Each point is reached from the start by the listed moves, each made once or not at all, plus a little noise. Say if it took an odd or an even number of moves. Then give how often each move was made.
In the rows, zero is written as 128.

Moves:
(1): [104 140 132 123  99]
(2): [152  20 153 136 140]
Start: [126 121 149 103 144]
Points:
[104 134 153  96 117] -> odd (1, 0)
[127 123 150 104 143] -> even (0, 0)
[125  28 178 106 128] -> even (1, 1)

Moves:
(1): [144 143 141 102 114 178]
(2): [147  99 139 160 103  65]
(3): [134 143 187 175 135 147]
(4): [125 144 150 179 123 179]
Start: [144 112 137 111 124 119]
Points:
[143 113 139 112 126 119] -> even (0, 0, 0, 0)
[170  99 205 190 105  74] -> even (0, 1, 1, 0)
[140 128 159 161 118 171] -> odd (0, 0, 0, 1)
[185 113 217 166  92 124] -> odd (1, 1, 1, 0)

Moves:
(1): [117 134 160 134 116 145 100 117 114]
(2): [100 121 131 139  93 138 173 129 139]
(3): [122 131 116  68 165 141 144 142 136]
(4): [109 105 102 191 119 154 103 113 117]
(5): [136 114 134 116 100 142 138 113 125]
(6): [107 142 105 144  93  81 124 118 142]
(7): [145 142 132 185  95 135 104 123  70]
(8): [129  80 102 140 144  74 121 176 155]
(9): [110 157 150  84 119 125 154  65 122]
Start: [139 126 128 112 118 128 143 131 119]
Points:
[128 158  99 125  86 102 131 129  83] -> odd (0, 0, 1, 0, 0, 1, 1, 0, 0)
[ 84  81  45 211  59  83 145 164 112] -> even (0, 1, 1, 1, 0, 1, 1, 1, 0)
[ 99  98 110 141  26  88 152 154 107] -> odd (1, 1, 1, 0, 1, 1, 1, 1, 0)
[123  98 119   7 131  98 189 115 145] -> even (0, 0, 1, 0, 1, 0, 0, 1, 1)
[123 131 150  82 117 108 125 111  79] -> odd (1, 0, 1, 0, 0, 0, 1, 1, 1)
[ 94 135 116  70 139 164 159  68 112] -> odd (0, 0, 1, 1, 0, 0, 0, 0, 1)
[156 143 130 170  84 134 120 123  60] -> odd (0, 0, 0, 0, 0, 0, 1, 0, 0)

Moves:
(1): [150 137 103 155 119 133 143 142  91 139  88 145]
(2): [135 107 131 130 176 141 129 142 153 143 122 126]
(3): [119 123 121 161 129 111 127 125 156 130 130 132]
(4): [113 146 130 106  83 173 115 123  99 133 129 128]
(5): [120 127 104 149 106 129 111 156 106 117 130 135]
(6): [123 122 115 129 152 132 107 104  94 172 166 108]
(7): [130 103 110 149 133 132 127 119 108 134 133 135]
(8): [135 162 104 129 141 112 130  93 125 136 147 169]
(9): [116 148 126 132 137 113 132 111 139 107 110 146]
(10): [144  99  91 134 127 118 119 142 120 142 131 117]
(11): [ 86 108 130 121  82  75 123 160 146 133 108 128]
(12): [155 129 137 145 149 130 117 129 151 109  95 154]
Start: [128 125 138 127 124 138 104 134 145 128 134 139]
Points:
[127  63  20 211 158  67  85 137 114 232 134 176] -> even (1, 1, 1, 0, 0, 1, 1, 1, 0, 1, 1, 0)
[134 174  90 203 145  93  82 108 181  87 104 235] -> odd (0, 0, 1, 0, 1, 0, 0, 1, 1, 0, 0, 1)
[ 83  89  93 106  57 124  55 152  92 196 157 108] -> even (0, 0, 0, 1, 0, 1, 0, 0, 0, 1, 1, 0)
[106  85  63 155 151  61  96 134 167 155 117 193] -> even (0, 1, 0, 0, 0, 0, 1, 1, 1, 1, 1, 0)
[131  51 103 147 170  95  59 172 169 187 117 132] -> odd (0, 1, 0, 0, 0, 1, 0, 0, 0, 1, 1, 1)
[ 87 185  71 164 104 141  59  78  96 156 177 189] -> even (0, 0, 1, 1, 1, 1, 0, 1, 1, 0, 0, 0)
[189  51  52 234 213 137  76 143 122 201 104 163] -> odd (1, 1, 1, 0, 0, 1, 1, 0, 0, 1, 0, 1)

Moves:
(1): [110 130 127 107 114 138 109 164 121 112 146 136 152 120 142 118 148 136
 114 120 130]
(2): [126 118 119 127 148 131 119 101 115 123 141 142 156 126 135 126 138 104
 152 117 119]
(3): [130 118 143 123 112 142 147 160 131 117 136 131 107 119 143 139 120 130
 142 104  81]
(4): [129 123 131 136 139 135 132 123 120 104 111 113 149 133 139 113 130 142
 125 136 126]
(5): [124 116 121 103 145 108 146 143 150 132 113 128 116 142 111 125 132 137
 140 135 117]
(6): [131 114 148 137 129 148  99 130 140 144 104 115 120 121 141  93 137 140
 127 131 103]
(7): [138 136 127 124 125 131 116 129 133 119 120 124 105 109 128 124 132 139
 148 139 134]
(8): [118 127 124 138 124 129 134 137 128 116 134 123 103 144 124 106 141 165
 151 117 146]
(9): [126 137 128  80 133 131 128 150  93 100 110 115 155 145 149  97 119 128
 112 127 119]
(10): [138 142 120 147 117 105 136 132 133 110 126 133 123 115 120 133 119 137
 111 124 109]
(11): [141 147 136 139 139 129 117 136 105 143 118 122 145 135 136 130 135 114
 149 115 113]
(12): [135 139 143 125 107 124 132 115 128 121 123 139 134 134 138 126 128 135
 129 137 130]
(13): [108 131 121 126 124 153 140 142 120 113 115 130 123 151 126 103 152 122
 123 128 135]
(14): [128 119 141 124 115  99 117 165 122 108 151 122 137 133 125 132 154 147
 131 125 100]
(15): [119 126 123 127 151 118 131 103 122 125 111 130 121 119 120 135 128 126
 139 129 126]
(16): [126 128 130 113  95 114 125 122 116 123 138 133 158 125  99 125 132 134
 133 138 127]
(17): [137 125 127 131 127 124 126 144 135 128 122 120 115 132 121 131 144 141
 119 111 138]
(18): [107  94 104 138 136 130 135 130 120 153 106 142 121 122 137 132 132 117
 122 123 137]
Start: [132 151 122 109 114 111 124 144 130 113 125 136 125 125 122 121 114 142
 132 122 129]
Points:
[145 169 139  90 121 113  73 204  66  51  86 116 164 133 159  31 174 150
 162 103  37] -> even (0, 1, 0, 0, 0, 1, 1, 0, 1, 1, 1, 0, 1, 1, 0, 0, 0, 0)
[ 94 108 108  76 142 143  80 198  93  63  41 105 113 120 173  16 171 223
 139 103 136] -> odd (1, 0, 0, 1, 0, 1, 1, 1, 1, 0, 0, 0, 0, 0, 1, 0, 1, 1)
[117 142 147  55  85 106  85 173  76  24  88 125 142 156 123   7 212 215
 187 112 102] -> odd (0, 1, 0, 0, 0, 1, 1, 1, 1, 0, 0, 1, 1, 1, 1, 1, 1, 0)
[131 101 110 135  80 113 111 177 133  95 101 146  81  84 115  77 157 194
 185  76  72] -> odd (0, 1, 1, 0, 0, 1, 1, 1, 0, 1, 0, 0, 0, 0, 0, 1, 1, 1)

Moves:
(1): [116 136 115 119 131 118 123 125 140 116 127 130 131 122 124 134 136 115
 134 118 134 130 128 125 128 121]
(2): [154 112 138 115 131 107 119 152 127 138 131 114 133 124 132 132 140 133
 118 130 147 141 128 117 135 102]
(3): [122 138 129 120 135 123 126 116 114 122 126 135 138 125 127 141 108 133
 110 120 125 128 136 141 136 134]
(4): [121 119 130 127 135 126 121 128 139 125 137 119 111 131 135 133 132 126
 113 114 123 123 140 118 150 156]
(5): [134 136 101 140 131 104 122 124 128 139 111 128  99 134 143 154 135 136
 126 143 105 153 111 126 120 130]
(6): [138 123 118 124 130 130 137 134 129 117 114 121 131 115 111 133 133 129
 155 111 123 111 140 120 132 124]
(7): [132 157 121 131 147 137 109 140 136 128 115 134 140 133 130 142 133 125
 133 104 134 125 131 122 153 137]
(8): [123 136 126 123 113 124 134 127 127 133 128 125 135 125 134 121 125 151
 128 142 134 127 137 119 133 133]
(9): [153 138 118 105 111 160 130 155 121  86 149 119 133 130 158 140 137 121
 125 162 132 133 130 128  87 120]
(10): [124 113 132 118 131 119 120 136 148 125 122 136 138 123 144 117 144 120
 129 125 146 117 122 124 133 134]
(11): [142 132 105 121 136 118 119 141 138  97 141 135 111 110 109  90 123 117
 119 142 139 168 107 132 120 121]
(12): [128 117 114 130 116 116 137 144 155 124 121 123 138 143  99 129 118 123
 136 113  98 127 124 126 147 138]
(13): [130 110 125 115 129 138 105 116 112 149 139 126 137 123 130 132 126 126
 129 125 130 146 143 122 120 116]
(14): [119 131 118 146 128 128 124 106 114 129 138 137 126 134 136 137 137 120
  99 130 121 122 130 145 134 132]
(15): [136 116 126 130 115 125 118 143 130 131 122 137 123 124 131 120 143 133
 125 108 134 135 124 130 120 131]
(16): [164 128 130 125 108 133 114 116 141 105 121 129 134 120 124 122 126 140
 122 112 131 125 127 135 110 140]
(17): [129 148 140 142 144 116 147 109 122 120 124 125 141 110 131 122 124 124
 107 106 121 133 127 133 117 143]
(18): [116 126 131 138 131 115 131 134 113 114 136 127 129 119 110 123 138 132
 143 136 134 131 135 126 118 115]
(19): [111 121 130 139 130 141 134 124 128 115 127 135 126 128 134 126 111 126
 127 119 132 126 123 131 122 132]
(20): [137 123 132 123 101 132 135 115 117 111 114 131 135 141 135 124 138 122
 135 149 133 136 129 140 120 111]
(21): [126 112 137 140 113 122 129 131 138 140  97 112 135 115 104 120 147 116
 124 117 136  99 133 119 129 121]
(22): [130 103 117 115 119 138 107 123 124 140 140 152 128 137 134 140 140 114
 133 123 136 119  95 122 128 127]
(23): [114 119 129 125 134 130 132 124 127 125 119 108 128 117 138 130 136 133
 118 121 120 128 127 130 118 122]
(24): [151 129 138 116 122 126 124 130 138 117 133 147 133 119 148 132 150 108
 150 153 127 122 115 115 127 112]
Start: [136 127 148 111 153 133 111 125 119 143 136 147 134 125 138 158 119 113
 143 117 117 110 118 113 142 130]
Points:
[182 104 102  87 155 102  99 162  86  60 161 117 166  64 113 152 148 101
  88  86 105 176 136 125  90  93] -> even (0, 1, 1, 0, 0, 1, 0, 0, 1, 0, 1, 1, 1, 1, 1, 0, 1, 1, 0, 0, 0, 0, 1, 0)
[205 110 107  87  81 109  69 178 185  45  58 143 168 100 160 184 235  73
 175 112 120 105  90  94  86  97] -> odd (1, 0, 0, 0, 1, 0, 1, 0, 1, 1, 0, 1, 0, 0, 1, 1, 0, 1, 0, 1, 1, 0, 1, 1)
[110  38  62 111 120  92  74 111 139  93  91 157 134  92  96 154 190  51
 155  97 111 129  74 108 119  84] -> even (1, 0, 0, 0, 1, 1, 0, 0, 0, 1, 1, 1, 1, 1, 0, 0, 0, 1, 1, 1, 1, 1, 1, 0)
[194 101  93  62  92 108  89 155 115  50 110 182 143  83 157 157 204  75
 182 206 150 117  72  89  89  75] -> even (0, 0, 1, 0, 1, 1, 0, 1, 1, 1, 1, 0, 0, 0, 0, 0, 0, 1, 0, 1, 1, 1, 0, 1)
[219 101 101  55 121 104  47 168 123  51  90 101 151  62 152 164 195 123
 120 122 161 154 145  82 110 100] -> even (0, 1, 1, 1, 1, 1, 1, 1, 1, 1, 1, 0, 1, 0, 0, 1, 0, 1, 0, 1, 1, 0, 1, 0)
[155  82  82  96 119  90  56 132  78 152  99 155 165 128 133 227 179 129
 139  82  97 145 118 107 161  91] -> even (0, 1, 1, 0, 1, 1, 1, 1, 0, 0, 0, 1, 1, 1, 1, 0, 0, 1, 0, 1, 0, 1, 1, 0)
[209  61 113  73 116 106  51 165 132 116 118 169 129  99 203 221 231  66
 112 117 133  80  87  84 139 118] -> even (0, 1, 1, 1, 1, 1, 0, 0, 1, 1, 0, 0, 0, 1, 1, 0, 0, 0, 0, 0, 1, 1, 0, 1)
[216 165  75  90 145 151  74  91 116   7 116 162 149  69 195 182 173  61
 127 119 108 175  95 125  57  98] -> even (1, 0, 0, 0, 1, 1, 1, 0, 1, 0, 1, 0, 1, 1, 0, 1, 1, 0, 1, 1, 0, 0, 1, 1)
[143 123  92  99 120 114  52 101 128 131 112 189 114 136 219 218 217  85
 129 116 109 121  78  98 162 134] -> odd (1, 0, 0, 1, 1, 0, 1, 1, 0, 0, 0, 0, 0, 1, 1, 0, 0, 0, 0, 1, 0, 1, 1, 1)
[194 153 124  92 166 175  62 108 125  31 171 152 149  69 200 157 148  68
  76  96 121 151 110 116  90 154] -> odd (0, 0, 0, 1, 0, 0, 1, 0, 1, 0, 1, 0, 1, 1, 0, 1, 1, 0, 1, 0, 0, 0, 1, 1)

Moves:
(1): [122 129 140 138 104 147 130 141 110 126 119 106 118 141 124 138 130 125
 127 119 130 128 134 141 132 135 126]
(2): [147 133 123 135 122 145 115 146 114 145 126 123 123 120 129 143 119 112
 124 133 124 109 124 122 150 122 138]
(3): [136 123 127 135 131 128 122 133 140 122 112 144 138 118 122 130 136 131
 153 120 132 134 127 124 125 118 121]
(4): [113 124 140 115 137 126 129 113 114 127 135 143 123 131 137 116 134 120
 118 116 112 130 118 121 124 104 138]
(5): [132 128 136 128 136 127 126 131 120 135 125 137 121 135 129 128 121 119
 138 127 141 125 128 123 122 143 128]
(6): [128 122 130 140 118 125 114 114 122 130 129 118 131 115 126 122 123 136
 140 127 136 125 127 128 136 131 128]
(7): [115 129 120 130 119 125 137 130 121 119 130 131 121 132 137 121 130 139
 117 121 137 130 124 133 132 113 136]
(8): [124 120 142 119 113 126 121 124 121 137 131 136 132 128 132 135 127 122
 126 128 144 133 122 125 133 136 133]
(9): [115 113 123 135 129 110 130 137 117 106 140 143 133 131 124 137 122 116
 127 128 125 125 117 129 131 133 138]
(10): [127 141 127 119 129 135 124 126 128 129 120 129 118 122 122 125 128 130
 131 138 112 123 119 140 130 136 118]
(11): [120 112 117 114 137 133 136 120 125 132 124 134 140 119 142 117 134 136
 113 114 110 131 123 124 128 118 132]
(12): [140 133 140 134 127 121 118 136 116 138 134 126 129 138 128 131 142 129
 146 133 135 113 138 135 126 130 129]
(13): [127 142 146 120 112 124 138 153 115 115 130 132 131 125 141 129 118 123
 115 137 127 124 140 130 137 132 139]
(14): [136 127 111 138 128 114 121 125 139 122 114 133 111 138 143 124 127 121
 134 125 128 133 138 128 144 124 138]
(15): [122 121 139 141 127 132 139 128 146 131 116 123 126 138 127 130 141 128
 138 135 131 128 116 121 132 118 144]
(16): [135 137 133 135 118 129 131 120 122 125 141 133 122 125 134 123 127 127
 115 133 124 124 134 126 137 136 141]
(17): [140 141 137 131 119 124 118 136 106 129 134 118 127 122 152 127 132 125
 114 125 141 136 107 134 124 117 144]
(18): [127 113 139 133 137 130 125 136 131 133 139 126 129 139 148 139 119 140
 127 127 128 132 134 152 145 124 125]
(19): [138 124 127 118 133 131 123 125 123 114 142 120 130 132 126 117 142 129
 125 119 130 130 137 124 124 127 132]
(20): [132 129 135 133 115 137 117 130 126 130 130 136 131 123 128 120 127 116
 137 136 127 119 138 141 130 132 137]
(21): [122 130 124 125 131 125 119 127 120 132 118 126 122 117 132 140 140 125
 122 134 139 119 130 133 127 129 133]
(22): [136 126 133 139 121 138 140 121 133 144 123 133 142 116 129 125 131 111
 133 134 136 117 127 135 148 139 127]
(23): [143 125 131 140 121 124 139 136 122 127 127 132 116 122 134 124 136 107
 132 142 130 115 121 142 126 135 125]
(24): [139 125 122 126 124 119 120 129 147 126 136 129 126 129 116 119 124 130
 123 104 135 124 139 134 127 120 135]
Start: [119 143 129 137 139 125 147 144 124 148 133 103 130 140 130 127 126 135
 115 141 133 107 123 108 144 136 139]
Points:
[144 123 137 148 130 120 158 201  80 135 122 151 137 116 155 139 114  83
 121 144 125  74 107 106 168 141 163] -> odd (0, 1, 1, 0, 1, 0, 0, 0, 1, 0, 1, 0, 1, 0, 0, 0, 0, 0, 0, 0, 0, 0, 1, 0)
[175 175 162 159  72 112 103 180  70 182 132 111 104 126 175 122 111  94
 118 138 195  62 119 137 218 142 193] -> even (0, 1, 0, 0, 1, 1, 1, 1, 0, 1, 0, 1, 1, 1, 0, 0, 1, 0, 0, 0, 0, 1, 0, 1)
[164 122 170 137  92 151 145 175 101 181 127 127 133 111 161 119 150  58
 106 149 172  45 129 128 195 150 205] -> even (0, 1, 0, 0, 1, 0, 0, 1, 0, 0, 1, 0, 1, 0, 1, 0, 0, 0, 1, 1, 1, 1, 1, 1)
[124 113 132 139 144 107 119 150 115 138 122 135 111 156 176 137 143 138
 132 118 190 116 137 127 172 125 162] -> even (0, 0, 1, 0, 1, 0, 1, 1, 0, 0, 0, 0, 0, 1, 0, 0, 0, 1, 1, 0, 1, 0, 0, 0)
[138 152 179 135  59 159 159 170   7 157 149 107 114 106 214 116 160  74
  32 132 153  71  99 135 203 117 218] -> odd (1, 1, 0, 1, 0, 0, 1, 1, 0, 0, 1, 0, 1, 0, 0, 1, 1, 0, 1, 0, 1, 1, 1, 0)
[175 137 141 161 120 124  77 160  78 148 132 130  75 117 191 102 145  94
 132 115 167  71 115 166 190  91 192] -> odd (0, 1, 1, 1, 1, 1, 1, 0, 0, 1, 0, 0, 0, 1, 0, 0, 1, 1, 1, 1, 1, 0, 1, 1)
[176 148 190 161  82 144 117 211 112 165 127 122 118 120 173 140 124  90
 127 156 159  73 101 165 198 117 189] -> odd (0, 1, 1, 0, 0, 0, 0, 1, 0, 1, 0, 0, 1, 0, 1, 0, 1, 1, 0, 1, 0, 0, 1, 1)
[138 141 201 167  91 132 106 203  60 170 106 105 103 160 209 173 152 101
 124 138 171  89 113 137 209  90 210] -> even (1, 1, 1, 1, 0, 0, 0, 1, 0, 0, 0, 1, 1, 1, 1, 0, 1, 1, 0, 0, 1, 0, 0, 0)
[155 130 163 164 126 138 139 153 101 152 119 115 103 156 162 117 169  99
 160 135 130  80 138 171 188 127 136] -> even (1, 0, 1, 1, 0, 0, 0, 0, 0, 1, 0, 1, 0, 1, 0, 0, 0, 1, 1, 0, 0, 1, 1, 0)

Moves:
(1): [137 124 119 119 143 149 125 142 133 133 111 132 110 155 120 133 121 127
 117 124 116 129 128 119 133 132 108]
(2): [127  93 116 134 102 101 109 137 123 125 129 118 130 155 160 150 125 115
 139 132 151 122 128 137 137 132 128]
(3): [123 112 118 136 126 117 142 124 127 119 129 123 130 127 137 125 126 114
 135 134 145 123 141 126 119 142 109]
(4): [118 156 123 142 151 133 132 129 134 139 139 143 115 123 127 145 144 104
 153 140 127 135 143 129 140 124 126]
(5): [133  96 139 133 103 129 139 122 112 112 151 102 128 129 141  95 128 120
 120 105 128 135 143 105 114 137 127]
(6): [103 121 137 120 129 121 114 127 132 115 137 147 135 116 137 128 126 114
 127 129 125 126 125 130 142 117 126]
(7): [130 114 137 151 133 140 126 127 124 128 139 114 122 131 109 116 125 129
 130 132 139 117 118 144 113 131 116]
(8): [149 125 143 133 137 134 119 104 132 140 125 126 133 125 133 138 136 114
 145 124 124 112 134 117 127 142 115]
(9): [137 141  98 125 135 110 141 130 115 147 113 148 172 116 144 144 146 135
 121 127 120 136 114 123 143 123 121]
(10): [140 148 133 136 140 124 133 116 122 135 156 129 140 113 134 123 124 134
 138 140 138 125 140 117 130 132 121]
(11): [139 142 145 122 129 116 139 164 133 110 116 125  91 106 120 130 121 131
 129 123 129 126 142 123 124 120 143]
(12): [133 139 123 125 100 123 122 122 132 121 110 124 150 117 157 133 123 119
 142 120 137 134 139 140 109 118 129]
(13): [131 130 128 140 138 129 121 119 134 129 131 116 126 133 126 143 126 135
 124 131 124 141 114 146 117 119 116]
(14): [127 118 149 129 120 133 149 136 137 123 112 136 122 140 107 127 139 110
 135 129 132 118 125 132 127 121 130]
(15): [143 107 114 124 129 104 136 123 140 113 127 129 137 103 126 142 133 130
 136 136 114 162  99 132 154 116 129]
(16): [124 122 129 137 145 124 119 147 111 127 139 107 130 139 120 130 126 142
 148 132 112 114 130 144 112 133 125]
(17): [157 126 125 136 148 126 164 148 134 114 123 113 119 132 112 121 132 116
 130 138 160 145 127 132 112 141 119]
(18): [139 132 122 119 153 122 129 124 123 133 134 127 126 131 117 130 123 121
 138 129 131 136 126 108 136 123 128]
(19): [139 142 133 138 122 103 110 132 130 120 142 141 112 130 111 148 105 113
  93 144 146 108 106 142 136 149 122]
(20): [132 122 119 116 128 132 135 118 104 138 126 137 122 148 131 132 153 133
 137 132 127 131 125 122 135 131 133]
(21): [113 141 130 129 127 145 141 130 128 130 131 117 136 115 131 132 116 134
 139 123 146 114 140 126 131 139 124]
(22): [116 130 123 162  88 136 115 150 144 123 108 104 132 125 121 159 135 112
 139 123 129 125 145 104 106 127 137]
(23): [148 135 129 134 123 140 131 118 122 120 109 116 117 144 131 142 125 151
 135 117 141 114 135 132 131 129 148]
(24): [140 139 140 120 119 119 127 113 123 124 113 117 146 116 142 123 119 130
 121 134 143 119 128 143 135 129 125]
Start: [117 108 142 121 125 137  99 122 111 119 113 137 163 138 121 134 123 122
 101 124 119 135 117 114 128 115 143]
Points:
[204 106 107 168 105 127  64 105  55 149  60  73 228 189 176 223 138 119
 187 125 163  86 142  99 109 133 114] -> odd (1, 1, 0, 0, 0, 0, 1, 1, 1, 1, 0, 1, 0, 0, 0, 1, 0, 1, 0, 1, 0, 1, 1, 1)
[199 136 173 206 204 144 135 170 124  85 113  92  83 142  32 249 131  68
 189 166 173 111 113 108 129 136 103] -> even (1, 0, 0, 1, 0, 1, 1, 1, 0, 1, 1, 0, 1, 1, 1, 1, 1, 1, 1, 1, 1, 1, 1, 0)
[194 125 127 139  62  48 132 189 101  90  31 118 178 146 134 223 137  49
 117 145 216 128 112 111 119 121 150] -> odd (0, 1, 0, 0, 0, 0, 0, 0, 1, 0, 1, 1, 0, 1, 0, 0, 1, 1, 1, 1, 0, 1, 0, 1)
[142 107 122 138 130 104  91 118  83 133 119 159 201 173 140 210 112  78
 117 151 188 109  78 135 152 119  81] -> odd (1, 1, 0, 0, 0, 1, 1, 0, 1, 1, 0, 1, 1, 1, 0, 0, 0, 1, 1, 1, 1, 0, 0, 0)
[172 102 130 159  90  94  56 175 109  67  59  76 161 190 139 223  75  74
 121 139 201 100 124 136 108 136 132] -> odd (1, 1, 0, 0, 0, 1, 0, 0, 0, 0, 0, 1, 0, 0, 0, 1, 1, 1, 1, 0, 0, 1, 1, 1)
[118  85 111 194 127 120 127 152 125  98  97 106 204 121 111 174 145  81
 111 141 165 152 103 122  84 118  90] -> odd (0, 0, 1, 0, 0, 1, 1, 0, 1, 0, 0, 0, 1, 0, 0, 0, 1, 0, 0, 0, 0, 1, 0, 0)
[165  69 140 139 143  89 171 119 114  82 139 133 218  95 125 134 153  92
 109 136 137 201  79 107 143  98 108] -> even (0, 0, 0, 0, 1, 1, 0, 0, 1, 1, 0, 0, 1, 1, 1, 0, 1, 0, 0, 0, 0, 0, 0, 0)
[224  29 163 165 124 111 165 170  73  76  59  49 149 189 133 142 128  92
 141 111 195  83 145 124  91 163  94] -> odd (1, 1, 1, 0, 1, 0, 1, 1, 1, 0, 1, 0, 0, 1, 0, 1, 1, 0, 0, 0, 0, 0, 1, 1)
[217 163 113 137 188  90 109 116  98 141 114 177 155 101 114 213 141  77
 143 157 131 152  94  94 171 119  97] -> even (1, 0, 0, 1, 0, 0, 1, 1, 1, 1, 1, 1, 0, 0, 1, 0, 0, 1, 1, 1, 0, 0, 0, 0)
[157 114 157 154 107 148 156 178 138  44  71  74 122  93 122 176 115  83
 138 109 168 158 164  80 142 117 146] -> odd (1, 0, 0, 1, 1, 1, 0, 0, 0, 0, 1, 0, 0, 0, 1, 0, 1, 0, 0, 0, 1, 1, 1, 1)
[134 136 131 127 132  73 106 127  47 113 144 102 218 102 214 181 129  96
 185 129 165 139 161 115 141 101 124] -> even (0, 1, 0, 1, 1, 1, 0, 0, 1, 1, 1, 1, 1, 0, 0, 1, 0, 1, 0, 1, 1, 0, 0, 1)
[177  81 147 191  94  51 123 185 108  37  69  82 123 143 111 239 128  29
 191 171 230 116 120 156 119 122 139] -> odd (0, 1, 1, 1, 0, 1, 1, 0, 0, 0, 1, 1, 0, 1, 1, 1, 1, 1, 1, 1, 0, 1, 1, 1)
